Every row gives one point. The ring and each string are closed loops that go straight from each point to the next, and from the last back to the first. Before rounding, they use only three directions, however many columns there are. How many times does the string pass through the ring? Passing back the other way cancels.
In the rows, zero is written as 128.

Ring:
[[201 132 141 126]
 [197 157 112 126]
 [156 176  93 135]
 [124 163 105 143]
 [124 148 136 148]
 [154 135 157 143]]
String:
[[128 173  78 137]
 [138 205 105 150]
 [143 197  91 143]
 [145 165  70 129]
 [147 139  84 126]
 [146 144 105 133]
 [120 133  96 134]
 [ 98 148 110 147]
 [106 179 129 158]
 [143 175 130 149]
 [141 134 106 132]
 [130 143  88 132]]
Times through: 1
String:
[[173 133 133 132]
 [171 121 137 130]
 [162  97 149 130]
 [133 141 169 153]
 [131 174 163 160]
 [147 171 145 151]
 [161 125 137 134]
 [172 116 141 130]
 [198  91 152 120]
 [205 122 162 129]
 [187 155 155 140]
 [170 163 145 143]]
Times through: 2

Ring, 9 rows:
[[130 118 161 113 149 133]
 [113 134 146 104 149 133]
 [ 96 150 131  88 129 131]
 [ 93 153 130  81 105 132]
 [104 146 143  83  80 140]
 [124 130 163  94  73 148]
 [139 117 175 104  79 148]
 [151 102 184 114 103 141]
 [149 101 180 117 126 135]]
String:
[[104 132 133  82 124 108]
 [108 130 138  83 114 113]
 [ 93 145 124  74 110 112]
 [111 131 144  87 106 123]
 [105 147 144  91 101 144]
 [ 99 162 144  93  90 165]
 [ 96 161 141  82  65 158]
 [106 155 151  87  58 164]
 [119 133 158  87  60 144]
 [127 116 159  88  80 123]
 [128 119 162  96  93 131]
 [131 127 170 108  96 156]
 [153 114 195 122  80 174]
 [160  95 193 117  89 145]
 [156  90 184 110 102 124]
 [133 111 163  99 110 122]
 [129 125 165 108 116 147]
 [146 112 180 125 135 152]
 [150 105 181 129 156 145]
 [141 101 167 115 156 118]
 [128 114 156 101 133 117]
 [123 123 154  99 121 127]
 [112 146 150 113 150 157]
 [100 154 137 106 159 149]
 [ 89 158 123  92 156 132]]
Times through: 4
String:
[[117 150 164  99  61 177]
 [121 140 163 101  80 162]
 [124 126 158  97  99 137]
 [128 117 160  92  91 125]
 [138 106 169  93  75 124]
 [142  99 170  94  83 116]
 [137 104 166  96  97 117]
 [159  85 186 108  93 121]
 [168  86 199 125 106 143]
 [166  97 202 137 122 164]
 [137 121 174 117 120 155]
 [127 121 160 101 113 132]
 [133 121 168 112 121 147]
 [148 110 182 126 133 154]
 [164  88 193 130 139 139]
 [168  90 199 136 136 151]
 [148 110 183 123 121 154]
 [135 118 169 109 112 143]
 [129 116 160  98 108 125]
 [148  96 177 102  93 122]
 [154 103 190 112  76 150]
 [146 118 187 113  68 168]
 [132 131 174 108  78 167]
 [125 130 163 100  92 149]
 [125 117 155  89  94 118]
 [123 118 155  83  72 119]
 [118 137 160  87  51 151]]
Times through: 3

Ring, 8 rows:
[[151 170 139 119 194 201 128 122]
 [144 168 144 107 173 202 126 112]
 [123 146 144 102 114 161 125 115]
 [111 128 137 112  79 119 126 130]
 [107 126 133 130  67  83 133 146]
 [117 142 136 144  90  83 140 152]
 [132 157 136 146 134 113 140 150]
 [149 167 134 134 187 172 133 137]]
String, 6 rows:
[[101 119 137 111  50  97 126 132]
 [112 146 144 135  73  81 141 143]
 [130 165 145 138 123 116 143 139]
 [158 183 139 137 209 185 137 134]
 [155 176 143 106 206 229 124 109]
 [127 141 138  95 131 184 118 112]]
Times through: 0
String:
[[143 179 148 132 161 156 141 129]
 [135 155 137 126 146 152 131 133]
 [147 152 125 127 190 185 124 136]
 [160 175 134 125 222 214 128 126]
 [160 190 146 125 214 208 135 120]
 [139 167 143 126 155 160 134 129]
 [144 152 127 131 177 169 127 139]
 [149 153 122 141 193 167 129 148]
 [146 172 136 152 172 136 142 150]
 [134 143 123 149 146 119 134 158]
 [127 132 121 141 129 116 130 155]
 [114 151 142 158  74  49 151 161]
 [113 155 148 146  69  63 149 149]
 [119 149 142 135  95  99 139 142]
 [120 124 121 135 111 111 127 152]
 [121 132 128 135 108 109 131 149]
 [124 150 139 133 111 115 137 140]
 [122 168 151 147  94  81 151 145]
 [130 156 133 160 126  87 145 162]
 [140 154 126 154 163 125 137 158]
 [151 179 138 150 188 151 142 145]]
Times through: 2
